Each row of a before or after table is a point. The points were changed in one or more steps. Then noise was added and the rows were shuffled. The steps act on columns, c1 being the first. Name the steps. A step turns or swaps two columns, mirrors them in a line or flattens them onto one, adds a multiple of one to another, or multiplies or shifts one. Angles are multiples of 10 degrees, from the lower column toward the higher: turns from -170 to 170, lines from 10 to 170 but not 90. Use the fewest steps. Two steps may share a column if one is a turn and the other turns, adds or multiplies; they go together, in the order done. Otherwise the lowest column goes first.
In the rows, 128 means zero.

Before, 8 rows:
[[116 149  89]
 [130  91 101]
 [149 105 130]
 [125 154 130]
 [110 144 121]
 [130 157 130]
 [133 152  87]
 [120 157 128]]
After:
[[147 144  25]
 [129  98 133]
 [105  98  60]
 [141 150 133]
 [141 155 128]
 [148 150 133]
 [132 152  31]
 [124 152 111]]
Steps: turn c1 and c2 by -40 degrees; multiply c3 by 2.5

Before, 10 rows:
[[ 69 116 189 129 100 141]
 [166  79  73  98 121 142]
 [203 109 181 120 146 122]
 [181 145 129  85 126 104]
 [144 153 172 160 129 104]
 [131 127  82 159 149 134]
 [133 151 150 139 139 153]
 [188 104 127 107  86 120]
 [107 154 135 107  93 170]
 [167  96 119 116 131 107]]
After:
[[164  92 122  99  75 114]
 [189 103  80 107 128 118]
 [203 108 143 122 182 122]
 [170  93 130 113 117 114]
 [143 139 128 159 176 130]
 [182 136 124  87 129 133]
 [ 73 126  99 130 190 125]
 [131 158 139 137 151 138]
 [107 164  91 106 139 140]
 [130 130 149 157  83 128]]
Steps: flatten c2 and c6 onto the line at 20 degrees; swap c3 and c5

Before (8 x 9):
[[111 210 107 192 111 126 155 179 113]
 [148 116 141 128 148 126 106 173  72]
 [146 213 134 131 147 127  55 110 162]
 [130 110  95 112 149 121 153 120 155]
 [ 90 214 134 153 123 148 157 121 145]
 [162 113 137 116 131 120 153 124 154]
 [162 134 114 117 132 132 145 115  92]
 [157 127 118 120 141 189 139 111 150]]
After (8 x 9):
[[145 215 135 137 148 196 105 111 163]
 [150 116 140 129 148 147 120 171  71]
 [163 134 115 121 135 116 132 111  92]
 [108 209 109 186 113 100 161 180 112]
 [158 129 121  98 142 136 180 113 149]
 [ 91 213 134 142 120 107 163 121 147]
 [161 113 140 115 131 101 127 124 155]
 [130 109  95 114 147 100 128 120 158]]
Steps: turn c6 and c7 by 70 degrees; turn c4 and c7 by 20 degrees

Before (13 x 12):
[[165  65  96 113 136 134 154 109 137 108 112 160]
 [123  64 134  95 133 116 145 104 118 110 155 137]
 [146 131  88 135 179  71  48  58 131 154 152 123]
 [124  85 133 135 136  99 129  94 137 170 103 162]
 [103 101  78 116 138 150 138 116  79  83 106  87]
 [123 150 170 222 157 115 148 119 122  92 172 107]
 [123 146 172 189 156 154 118 156  84  92 144 146]
 [ 89  97 147 200 164 136 108 130 159  95 165 121]
 [144  75  92 115 133  91 110 146 131 143 121 111]
 [138 107 192 181 140 118 112 108 136  77 125 123]
 [134 118 113 125 118 165 119 125 127 141 137 101]
 [124 140 131 203 104 112  89  97  82  75 155 146]
 [124 140 114  98 133 102 127 121 157 128 119 147]]
After (13 x 12):
[[141 157  28 133  86  72  49  59 148 158 149 120]
 [137 138 131 182 119 118 109 109 135  77 128 123]
 [165  94  39 114 121 135 152 109 141 108 112 162]
 [126 179 109 219  96 118 145 120 133  95 174 110]
 [103 132  18 117 101 150 137 117  85  85 106  87]
 [121 176 115 188  85 155 120 157  95  92 147 144]
 [122  95  74  93 118 115 144 105 121 111 159 134]
 [133 149  52 125 133 166 119 127 120 143 138 103]
 [148 104  34 116 124  92 112 144 133 148 121 109]
 [123 174  53  99 137 102 129 125 158 127 121 148]
 [123 169  68 205 138 110  85  99  76  75 152 144]
 [ 91 125  86 200 109 137 109 129 166  94 166 121]
 [123 112  76 134 129  99 131  99 139 169 100 163]]
Steps: shift c2 by 30; shift c3 by -60; mirror c5 and c9 in the line at 80 degrees

Before (12 x 18):
[[ 92  94  94 145 106 129  97 103 132 124 150 140 146 146 168 140 146 115]
 [149  94 152 163 148  99 124  63 157 122 133  70 122 173 124 153 198  97]
 [109 140 128 117 153 112 152  75 123 120 148 155 111 178 158 130  76 153]
 [132  97 110 133 148 171 111 138 116 132 200 146 123 152 158  89 140 130]
 [127  98 108 168  83 138  98 111 127 151 170 109  93 163 142  69 167 140]
 [147  95 101 115 150  95 122 116 152 190 127 176 104 130 131  70  95 104]
 [110  83 148 110 145 150 101 123 106 172 142 102  83  93 111 191 104  57]
 [105 112 155  98 115 189 120 115 142 125 188 139 153  96 163 161 157 107]
 [ 77 123 135 188  65 114 117  62 133  54 129 164 122 158  77 148 123 116]
 [ 91 132 113  87 146 145  56 130 159 122 190 118 125 124  98  99 110 142]
 [139 134 127 135 157 105  86 138 181 121 103  98 110 172 109 126  98 154]
 [115 112 110 131 115  81 142 114 162 122 182 132 155 146  93 123 138 135]]
After (12 x 18):
[[128 109 108 173  84 141  98 110 129 150 174 108  92 145 139  68 170 102]
 [150 141 151 161 149 102 120  65 155 124 134  67 119 180 124 152 198  84]
 [117 115 108 129 118  83 144 113 163 123 181 133 155 144  94 124 136 116]
 [ 90 115 114  87 146 143  55 129 160 124 191 118 125 115  98 100 109 138]
 [ 77 138 137 188  65 114 118  61 133  59 131 163 122 163  79 147 122 120]
 [ 93 129  91 144 106 128  96 102 131 124 150 143 142 150 168 142 146  93]
 [105 143 156  97 115 191 122 115 142 127 189 137 157 110 162 163 156 105]
 [133 117 113 133 147 168 110 137 117 137 198 144 125 142 157  88 141 102]
 [113 177 148 110 146 150  98 121 105 171 143 103  81 111 114 191 105  64]
 [147 135 103 114 152  95 125 115 151 191 124 176 100 113 132  70  97  86]
 [107 110 128 116 150 114 152  74 124 120 150 156 113 178 155 132  77 150]
 [138 108 127 137 156 107  85 140 182 120 103  96 112 170 107 123  98 144]]
Steps: turn c2 and c18 by 70 degrees; add 0.3 times c16 to c14

Before:
[[116 191 188 133 107 173 162 121 138 106 148 164 122 128 168 103 105 174
  131 131 124 127  96 160]
 [ 99 184 107 124 163 100 101 162  86 190  87 148 138 137 125 164 111 153
   99 140 134  84  88 123]
 [169 137 189 144 144 107 114 146 148 176 119  81 128 179 125  98 116 103
  103 149 140 146 159 113]
 [151 193 190 110 156 174 114 170 138 176 131  82 143  96 144 155 103  98
  158 109  97 121  86 132]
 [125 171 129 172 107 109  99 138  95 142  94 134 151 117 124 141 174 163
  130 128 155  83 138 180]
 [ 92 127 162 141 140  98 175  99 121 141 148  99 157 133 142 106 136 148
  110 131 129 114 166 137]
 [162 111 148 132 153 175 147 157  96 166 105 157 136 169 138 113 147 129
   80 126 165 105  91 140]
 [ 93 131 120 126 110  95 139 180  88 168 119 147  92 154 176 174 138 165
  145  95 161  76  89 179]
 [171 130 123 118  84 161 140 122  96 185  86 113 176 113 112 174 159 135
  134 100  78  71 164 129]
 [151 175 179 138  79 121 117 169 155 111  96 148 121 155 183 101 117 150
   94  93 156  80  99 146]
 [109 155 157 186  83 138  95 104  97 128 136 134 167 150 124 161 174 102
  125 107 113 145 102 172]]
After:
[[ 92 125 163 141  95  99 178 126 121 144 147  96 158 135 140 102 123 153
  111 131 129 114 166 139]
 [163 111 146 133 147 176 147  90  94 168 103 158 134 169 139 110 130 136
   81 126 166 104  91 142]
 [124 171 128 172 145 111 100 142  94 140  96 134 152 120 126 139 178 184
  134 129 154  82 138 179]
 [114 189 189 133 128 174 162 151 135 106 149 163 124 131 167 105 129 155
  129 131 122 127  98 161]
 [152 177 180 136 183 122 119 160 156 110  94 143 118 156 181 101 142 141
   94  95 158  81  99 144]
 [100 186 106 123 151  98 102  84  88 193  85 148 135 137 124 165 138 141
  101 142 137  85  89 125]
 [171 132 124 116 139 162 139 169  96 186  90 116 177 114 112 173 155 149
  135 102  77  70 168 131]
 [ 95 131 116 125 184  93 139 129  88 167 119 146  92 152 174 175 119 168
  145  93 161  75  90 179]
 [109 158 155 185 120 138  96 179  94 127 136 134 168 148 124 162 199 130
  128 108 113 144 104 173]
 [148 190 190 109 157 178 113  87 138 173 131  85 145  97 142 156 168  91
  157 108  96 118  86 129]
 [169 138 188 141 140 107 112 107 149 177 119  82 131 177 124  99 135 102
  105 147 139 147 159 110]]
Steps: turn c17 and c18 by 30 degrees; add 0.7 times c2 to c17; turn c5 and c8 by -110 degrees

Before (8 x 48):
[[121 203 160  79 113 115 142 119 176 159 149 103  85 120 139 189 131  78
  170 158 108 131  94 131 177 119 155  99 169 177 169 117 109 158 175 104
   87 116 157 125  99 125 105  71 148 186  97 138]
 [ 80 113  95  78 151 167 172 143 122 103 140 184  75 116 117 179 127 132
  128 130 113 142 121 187 123 107 109 120 111 143 142 113 112 111  90  96
  104  91 172  97 129 113 158 120 103 126 128 117]
 [111 140 115  83 114 129  84 183 155 103 130  95 143 109  97  94  70 113
  136 147 131 161 110 110 107  93 135 133 149  95 129 133  82 117  84 130
  141 165 143 132 111  94 125 163 172 179 106 134]
 [141 114 154 169 187 126 167  97  92 145 187 191  73 187 159 121 126  92
  183 165  94 124 181 178 124  62 136 158  99 117 106  74  98 150 117 149
   84 107 141 112 177 137 156  74 173  96 153 142]
 [159 184 150 169 136 130  83  91  82 100 127  96 133 124 141  94 121  80
  119 111 112 116  89 119 127 145 113  97 175 132 127 109 164 114 145 135
  172 151 126 167 175  95 175 157  90 136  98 133]
 [ 94 145 133  78 156 159 149 111 104 172 100 106 141 113 110 153 135 147
  132 180 143  81 180 112 104 122 117  80 103 146 125 147 160 153 175 144
  167 104 165  99 104 124 120 145 111 118  98 179]
 [141 114 118 135 102 156  79  98 135 148 133 126 151 114 128 109 146 155
  174 104 158 137 118  91 173 142 103 150 154 111 170  89 163 116 124 145
  156 157 183 160 166 102 167 150 170 154 128  97]
 [112 135  73 135  98  97 162 152 115 171  92 183 105 116 142 157 125 144
  118 110 160 140  93 185 104 157 136 154  90 152  99 127 153 110  95 156
  136 168  97 167 125  80 108 102 155  92  94 161]]
After, 8 rows:
[[111 138 116  86 115 132  83 182 104 102 123 162 143  76  99  93  67 114
  136 149 129 163 110 108 108  93 134 131 148  94 126 136  86 115  83 133
  143 163 144 133 112  91 126 161 172 177 106 133]
 [141 114 118 134 102 152  81  97  84 143 112 153 148  75 130 110 146 153
  175 104 157 141 117  89 171 141 101 151 120 112 172  89 161 115 120 132
  155 160 185 160 167 102 170 151 174 155 126  98]
 [ 78 114  99  80 149 169 172 140  73 108 162  85  74  77 119 178 123 132
  127 130 111 144 122 188 126 108 110 119  88 141 144 112 108 112  92 134
  103  88 170  97 129 111 158 118 102 125 129 118]
 [111 137  73 137 100  97 163 153  64 174  92  65 107  76 144 158 127 142
  117 109 163 142  95 184 105 155 134 153  98 153  98 128 157 111  95 102
  133 167  96 167 124  83 108 102 156  93  94 160]
 [117 204 160  80 114 112 139 123 125 161 157 181  84  80 138 191 134  81
  172 158 109 128  92 129 173 116 151  95 126 175 167 117 108 151 175 144
   89 119 158 125  96 124 101  71 149 184  96 136]
 [159 179 148 170 133 127  82  92  30 101 119 185 129  89 142  92 120  78
  118 110 111 114  90 118 124 143 114  92 134 135 131 105 163 113 147 127
  171 148 127 169 176  92 173 158  90 138 105 131]
 [ 96 147 133  82 158 158 151 112  54 171 106 118 142  74 112 155 138 144
  132 181 145  82 179 114 104 119 115  79 157 146 125 145 161 155 174 102
  163 104 166 101 101 124 124 145 113 117  97 179]
 [138 114 156 171 183 127 164  95  42 144 117  72  68 146 158 120 126  93
  184 168  95 124 182 181 123  61 139 160  87 120 111  72  97 149 119 188
   80 106 137 111 178 135 158  73 173  99 153 139]]
Steps: shift c9 by -50; turn c11 and c36 by 80 degrees; turn c12 and c29 by -120 degrees; shift c14 by -40

Before (12 x 64):
[[148 134 137 178 153 138 102 127 143 140 105  99 124  83  96 167 135 123
  111 147 123 106 153 112 147 165 146 176 121 108 155 132 110 108 119 114
  132 144 156 130 149 148 144 120 149 158 150 143 134 124 112 125 113 110
  181 136 100 109  90 148 142 136 103 114]
 [102 115 130 149 144 127 109 141  83 103 127 151 124  78  92 156 139 131
  165 179 135 122 103  77 118 152 117  60  86 111 155 125 148 171 115 164
  131 132 116 120 140  89 142 153 101 134 171 111 146 101 159  88 127 142
  130  77 150 120  96 106 148 104 180 125]
 [135 126 145 171 153 145 117 156 126 130 123 153 106 125 141 125 151 136
  183  97 141  89 186 107 125  77 131 111 121 161 101 138 147 135  84 105
  119 107 106 126 161 119 115 159 151 132 139 107 113 150 135 100 195 146
  142  89 126 131 122 117 157 128 151 167]
 [165 110  89 138 178 107 140 118 131 130 151 132 126  94  70 136 133 116
  112 135  75 134 176  94 162 111 147 113 134 141 104 120 100 143 140 149
   95 123 163 132 129 174 144 142 114 145 131 129 136 126 137 104 150 152
  140 125 130  92 110 148  92 153 169 156]
 [130 176 182 108 151 180 142 106 155  78 155 118 125 169 118 171 150 169
  138 158 125 193 116 118 117 101 131 139 129 117 133  83  77 156 151 143
   95 127  91 121 154 136 163 129 144 170 166 169 143 157  47 122 143 158
  134 132 111  66 133 126 153 192 117 108]
 [144 150 126 110 108 109 133 127 110 115 153 159  94 123  84 115 119 126
  116 116 133  84 181 124 106 100 155 168 122 134 158  74 142 175 116 136
  154 177 113 141 136 114  87 124 138 148 143 107  84 110  72 117 146 147
  140 136 171 145 154 105 136 109 131 102]
 [120 127 150 120 106 145 139 102 113  99 119  98  68  85 137 122 125  86
  124 135 159  92 146 110 127 116 131 103 107 153 110 139  90  73 133 117
   63 125 143 127  91 173 114  79 148  86 135 132 132  95 126 122 138 109
  101 100 126 100 140  86 104 141 140 113]
 [115 152 134 139 132 110 156 157 119 109 118 179  98 116 154 190 129 136
  181  86 158 120 140 123 149 134 181 144 167 142  94 166  91 170 165 130
  128 122 136 154 140 149 117 126 179 149 126 113 168 116 161 111 148 156
  119 143 119  83  88  68 140 144 108 160]
 [131 160 121 151  96 120 138 129 116 149 163 102 143 163 103 116  82  91
  128 120 113 146 140 161 139 123 121 167 128 125 120  86 107 118 115  95
  139 139 143 136 130 156  67 144 142 105 139 106 152  84 146 123 134 148
  188  94 166  61 131 155  97 143 167 103]
 [ 98 130 114  84 121  97 144 119 140 122  97 105 129 124 126 142  54 123
  126 104 138 138 179 112 140  78 145 119 127 152 160 133  87 100 146 118
  126  92 103 139 166 169 155 139 147 134 160 128 162  71  74 143 154 158
  143 107  73 113 148 115 117 168 114 166]
 [105 107 112 159 118  89 148 106  54 134 130  85 138 125 137 118 130 109
  125 161 174 142 149 120 108 137  83  91 141 154 160 113 113 145 103 109
  156  90 149 126 161 152 121 102 118 125 132 148 187  68  99 144 179 114
  128 121 155 115 137 129 118 137 114  85]
 [131 154 163 170 159 100 109 187 109 128  93 115  91 162 157 136 126 109
  136 143 142 127 177 126  88 157 144 175 107 130 111 157 110 156 129 100
  137 138 145 145 184 162 118 133 118 109 135 102 157  96 135 104 142 144
  147  60 141 147 144 131  93 132 149  77]]
After:
[[131 154 161 172 160  99 109 187 111 128  93 115  93 163 155 135 124 244
  136 160 144 130  85 124  87 157 144 175 106 128 115 156 109 157 130  89
  134 136 146 144 187 150 117 133 117 107 137  98 159 145 135 103 140 143
  146  57 140 148 147 134  94 128 149  79]
 [148 134 140 175 150 139 103 125 142 138 104  99 125  81  96 166 135 185
  110 134 122 107 103 111 147 163 146 177 120 108 156 129 110 109 118 106
  132 143 154 131 150 137 144 118 148 157 150 141 137 147 110 127 113 109
  179 136  99 109  90 145 143 137 101 114]
 [ 99 132 115  85 120  97 144 120 134 122  96 106 130 125 124 143  52 241
  126 185 140 138  70 112 139  79 145 118 126 153 161 135  86  99 147  84
  126  90 102 140 165 131 156 139 150 131 161 129 165 106  75 141 151 157
  141 111  72 115 150 112 118 166 114 164]
 [103 117 128 149 145 127 111 147  80 100 127 151 121  76  92 155 140  75
  166 156 136 122 158  76 119 154 120  59  86 113 155 127 149 172 115 174
  130 132 114 119 141 100 139 154 102 136 174 111 145 178 156  89 128 142
  130  77 148 120  92 106 148 103 181 127]
 [113 153 134 139 132 112 152 158 119 107 119 178  96 116 155 188 128 147
  180 139 157 120 105 123 147 132 181 145 169 142  93 166  92 168 167 108
  129 122 137 154 138 122 119 124 181 149 126 112 170  86 159 114 146 156
  120 143 119  85  91  70 139 144 107 160]
 [135 125 147 169 153 146 115 159 125 129 125 153 103 122 142 124 153 250
  182 108 145  90  47 109 125  78 130 111 123 162 101 139 146 136  82 132
  117 105 104 124 160 152 115 160 151 134 137 107 114  99 132  99 194 146
  143  87 122 133 120 115 157 130 152 170]
 [144 151 125 110 108 109 133 129 110 114 154 161  94 120  85 116 120 246
  114 147 130  84  62 124 108 100 157 169 124 133 157  74 143 176 116 141
  153 177 117 141 138 123  85 124 139 150 142 106  85 118  75 117 147 150
  138 134 170 143 154 106 135 110 131  99]
 [129 159 120 150  96 121 136 130 117 148 164 102 144 164 103 115  81 171
  128 170 113 147 145 160 138 123 121 167 128 126 120  84 107 117 115  99
  139 140 142 138 128 157  69 145 143 106 140 106 151 120 146 123 134 148
  189  95 166  62 130 155  98 142 169 103]
 [166 114  91 140 178 108 136 118 134 130 150 134 127  96  71 134 132 236
  111 131  76 135  77  93 163 110 147 115 134 142 104 119 103 143 138  86
   94 120 161 133 126 101 145 141 111 147 131 128 137 135 138 103 151 153
  143 126 129  91 109 146  95 152 172 156]
 [103 107 113 159 118  88 147 105  51 134 129  84 137 125 137 117 132 184
  124 188 174 139 119 124 108 139  85  90 141 156 161 115 113 146 103 103
  154  91 150 126 159 142 120 103 122 126 133 151 184 160 101 145 181 114
  129 123 153 114 138 129 117 137 116  87]
 [119 126 154 120 104 146 140 101 113  98 120  99  69  84 139 123 127 189
  124 162 157  91 143 109 126 116 132 102 105 151 108 139  88  73 131  81
   65 127 144 126  89 130 115  77 147  83 131 128 131 137 123 120 139 108
   98 101 131  99 140  87 102 141 138 114]
 [130 176 183 109 152 180 142 106 154  76 153 118 122 168 115 172 148  80
  138 100 125 191 105 118 115 103 128 138 127 117 131  83  76 155 151 124
   95 126  88 121 153 110 163 127 144 169 166 170 144 157  49 120 143 155
  135 132 109  66 134 124 153 191 115 107]]
Steps: multiply c23 by 2.5; turn c18 and c23 by -120 degrees; turn c20 and c50 by 90 degrees; mirror c36 and c42 in the line at 140 degrees

Before:
[[ 97 166  91 134 115 207 111 147 128 138  77 105 156 118 136 164 115 161
  158 133 129 142 128 156 141 132  61 183 112 108 142 141 148 155 114 101
  145 137 133 172 102 124 166 119 148 159 116 118 127 144 136 152 134  76
  139 123 119 173 121 122  76 122 121 140]
 [110 102 155 176 110 135 106 120 173 126  89  76 145 120 116  97  91 127
   15 135  90 192 161 106 144 121 153 145 164 122 154 178 127 108 110 143
   60  41 100 119 125 120  88  75 122 132  92 109  94 166 122 126  94 146
  107 110 167 108 123 104  95 133 208 115]
 [131 134 164  78  98 132 117 111 133 118 139 145 152 117 144 150 146 145
  142 138  94 169 126 128 113 130  96  98 125 129 121 153 126 145  82 144
  155 124 213 124 153 119  62 124 143 161 109 180 139 112 103 132 119 123
  137 132  87 128 144 139 105 113 129 160]
 [127  85 133 160  86 169 146 117  79 121 100 133  94 161 152 152 135 169
  141 145 152  79 134 175  87 104 131  96 141 163 109 132 148  99 104 119
  127  94 148 130 160 210 100 143 112 145 113 108 175 169 119  89 129  95
  160 126  92 116 120 109 109 156  98 187]
 [109 142 133 111 131  74 124  82 178 128  88  99 137 115 148 165 181 153
  117 128 129 140 131 124 107 109 110 137 163 149 105 166  85 173 188  82
   81 100 160 187 145 169 106 139 143 103 111 149 139 165 142 105 153 113
  132 113 156 131 180 116 119 163 127 170]
 [116 175 114 110 149 169 112  63 106 143 161 110  96 116 169 109  99 104
  160 148 181 163 117 120 130 120 138 162 132  93 115 129  99 151 142 117
  129  98  96 115 165 122 109 188 144 123 104 106 126 145 130 145 148 132
  158 169 141 101  89 173 139 189  75 120]
 [104 102  87  93 200 190 162 164 146 109 140 127 150  75 127 136 105 159
  169 159 135  84 130 131 121  55  97 173  90 152  96 158 145 198 178  96
  121 181 158 134  98 134 131  68 181 138 189 170 116 148 116 110 181 140
  162 106  96 152  98  89 149 100 175 116]
 [164 171 135  83 137 138  93 109  92 133 153 121 113 142 170 193  79 162
  138 122 127 132 107 158 116 141 120 136 109 113 141 159 133 141 108 106
  112 133 134 161 181 116  76 137 137 142  79 152 124 120  96 131 124 184
  156 124 108 116 128 142 130 157 123 129]]
After:
[[108 105 149 175 107 139 107 119 176 127  95  80 146 118 116  99  91 127
   14 135  95 186 164 109 144 117 154 143 161 124 149 161 167 108 113 121
   60  39 101 125 126 120  92  77 127 112  91 114  94  90 123 125  92 149
  101 115 171 107 126 107  97 133 211 115]
 [104 102  89  94 200 192 163 163 145 108 144 123 150  71 126 142 103 160
  166 155 142  84 128 135 123  58  99 174  84 154  97 163 134 194 179 227
  119 186 154 130 101 132 131  66 179 109 184 173 117 112 115 110 184 142
  158 104  97 152 104  85 149 101 174 120]
 [ 98 165  93 136 141 208 110 148 127 140  80 104 152 122 136 165 116 157
  156 131 131 136 129 155 139 130  62 182 109 105 140 152 113 153 115  38
  149 136 131 171 107 129 168 117 151 100 117 120 132 120 136 149 137  81
  139 123 117 175 122 118  76 119 125 141]
 [130 136 166  80  95 128 121 111 132 122 140 148 151 116 146 154 146 145
  146 137 100 169 125 131 112 124  91  95 125 127 122 145 143 149  85  95
  159 127 215 128 147 120  60 126 145 104 107 178 141 149 102 135 114 121
  142 134  87 127 147 133 105 110 128 159]
 [114 172 117 105 151 165 109  60 113 143 163 110  98 115 177 109  97 100
  160 144 185 162 119 119 128 116 141 162 131  92 120 110 152 154 139 156
  129  96 100 117 160 126 106 184 143 128 104 108 124 112 131 146 143 132
  157 171 139 100  93 166 138 194  71 124]
 [164 170 134  84 151 136  87 110  91 128 153 117 113 144 170 191  77 161
  139 118 132 132 107 160 124 141 124 136 110 107 142 155 144 146 109 107
  113 131 132 159 180 116  76 135 137 119  74 156 127 144  95 131 127 179
  161 126 104 121 131 142 130 154 121 129]
 [107 140 131 108 161  73 121  84 182 125  91 102 139 111 151 159 181 150
  114 130 132 140 130 124 103 108 112 139 167 146 105 131 190 176 194  46
   84 104 162 186 154 171 107 140 141 133 112 154 141  84 144 100 148 115
  133 113 157 132 182 121 120 163 125 166]
 [121  84 133 160 108 171 148 117  78 119 101 132  92 165 153 152 140 168
  142 147 152  82 132 178  89 103 128  92 148 168 108 145 113  97 105  12
  126  96 143 132 163 207 102 141 109 103 110 111 176  97 126  90 127  94
  158 125  97 115 121 110 106 155 106 190]]
Steps: turn c5 and c36 by 50 degrees; multiply c36 by 3; mirror c32 and c33 in the line at 20 degrees; turn c46 and c50 by 160 degrees

Before, 8 rows:
[[ 62  97  57 115 103 128 126  77  95 132 108 166  90 178 183 155 164  91
  135 127 118 107 103 137 121  98 148 186 188 105 123 165  93 121 150 113
  139  94 178  86 127 130 106 138 181 177 139  85 156 121 107 153 154 123
  161 137 122 110 140 113 106  90 149 116]
 [140 104 146 187 197 125 182 124 133 167 126 166 114 115 154 147  81 148
  100 134 164 133 127 177 129 129 119  64 100 171 167 131 115 167 103 142
  146 145 113 130 163  88 139  84  94 119  58 136 142  90 144  96 126 151
   87 126 186 104 104 160 128 128 122  89]
 [ 99 102  91 123 119 159 130  65 105 152 144 175 101 185 163 158 143  92
  133 149  84 109 142 155  78 106 171 137 172 128  75 165 131 132 152  62
  128 104 166  74 124 133 112 125 158 164 114 114 142 113  94 136 135 117
  162 140 139 152 126 161 168 129 170 136]
 [150  83 164 125 181 109 148 105  87 159 175 115 118 119 134 167 104 120
  119 144 143 112 159 127 120 108  93 101 119 122 100 100  88 150 130 153
  143 174 120 136 142 129 139  74  85 139  65 178 134 143 135  86 121 167
  123 102 168 170 118 160  66 145 123 132]
 [ 98 118  90 195 145 115 159 117 146  90 108 164 120 126 127 127 113 172
   63 202 148  94 110 165 152 150  91 104 133 146 137 147 130 132 167 167
  132 122 125 142 126  98 111 139 140 111 133  93  91 108 145 127 116 100
  106 133 150 118 111  93 143  75 144 106]
 [106 137 113 199 137  94 173 137 150 142 115 159 177  88 106 115 101 161
   77 146 149  78 110 174 150 155  88  91 116 166 143 135 172 155 130 156
  167 132 136 172 119  89 150 124 116  94 118 129 105  97 160 123 103 129
   81 132 159 111 104 121 145 101 152 122]
 [134  76 123 128 146 113 108  83 119 149 178  94 124 120 144 173 127 128
  136 121 137 132 142 116 137 101 150 125 134 144  69 128  72 149 120 121
   93 163 128  91 134 108 125  86  77 112 117 121 162 146  78 100 140 169
  163  71 181 175 115 164 112 159 133 163]
 [ 55 105  65 155 102  88 105 152 171  83 163 133 128 131 107 101 134 192
  131 195  97 124 104 139 159 164 107 107  93 121  60 176 115 110 162 129
  135  80 152 131 148  86  86 164 142 112 153  84  95 129 139 134  90 129
  126 100 100 195 137  96 109 118 176 194]]
After (8 x 64):
[[135  76 125  94 146 112 111  83  89 151 175  95 122 121 144 172 129 125
  139 121 138 133 145 116 134  99 150 127 136 174  70 128  73 149 122 119
   94 162 128  90 133 109 125 154  75 117 117 127 162 145  78 100 137 166
  162  71 180 175 117 167 113 156 133 116]
 [ 61 100  53 149 102 131 124  75  68 128 108 166  89 174 185 157 164  92
  138 128 118 108 104 136 122  96 147 185 187  95 126 166  94 122 147 114
  134  93 176  87 130 128 107  93 182  98 104  88 157 121 105 153 154 123
  155 135 122 110 139 114 105  89 147 160]
 [101 103  91 144 119 156 133  63  74 151 144 172 101 187 164 162 143  92
  132 151  81 109 148 156  79 108 172 134 171 135  75 167 130 130 153  57
  124 103 164  73 122 134 109 109 158 100 105 128 145 111  93 139 135 114
  162 140 139 153 127 162 169 131 170 132]
 [105 135 111 153 136  95 173 138 117 143 113 159 178  88 105 116 102 162
   81 147 148  78 111 175 150 155  89  87 118 161 143 137 170 153 130 156
  163 133 137 173 122  89 150 197 118 151 123 135 104  97 161 125 107 129
   79 133 158 111 105 122 145 101 153  62]
 [140 106 150 135 197 127 180 125 103 165 122 168 113 118 154 149  80 149
  100 135 164 133 127 177 128 128 118  64  98 136 169 134 116 172 100 142
  145 146 116 131 166  89 137 197  93 106  82 178 140  89 144  96 127 154
   87 126 189 105 105 159 125 126 121  34]
 [ 55 107  65 155 107  88 107 152 139  85 160 131 130 131 107 101 134 191
  133 195  96 124 102 137 158 166 108 108  93 180  63 179 114 113 162 130
  134  84 149 133 148  87  83 138 141 165 118  76  97 130 139 133  86 131
  126 100 101 195 138  95 107 120 176 175]
 [147  84 163 100 181 109 147 106  60 157 175 115 121 116 131 171 105 118
  120 141 141 111 160 127 120 110  92 101 120 124 101  95  87 149 131 150
  144 174 120 138 143 130 140 150  84  84 112 205 133 143 131  85 121 169
  125 104 168 171 117 160  66 147 122 140]
 [102 117  87 171 148 116 160 116 117  87 110 162 118 125 127 128 113 174
   65 200 147  92 109 165 153 151  92 104 133 130 137 145 132 133 164 168
  131 120 126 144 127 100 111 181 141 147 110 101  91 105 146 127 117 101
  106 133 154 116 110  90 142  76 143  84]]
Steps: turn c44 and c46 by 140 degrees; turn c4 and c44 by 50 degrees; shift c9 by -30; multiply c30 by 2; turn c30 and c64 by -60 degrees; turn c47 and c48 by -40 degrees
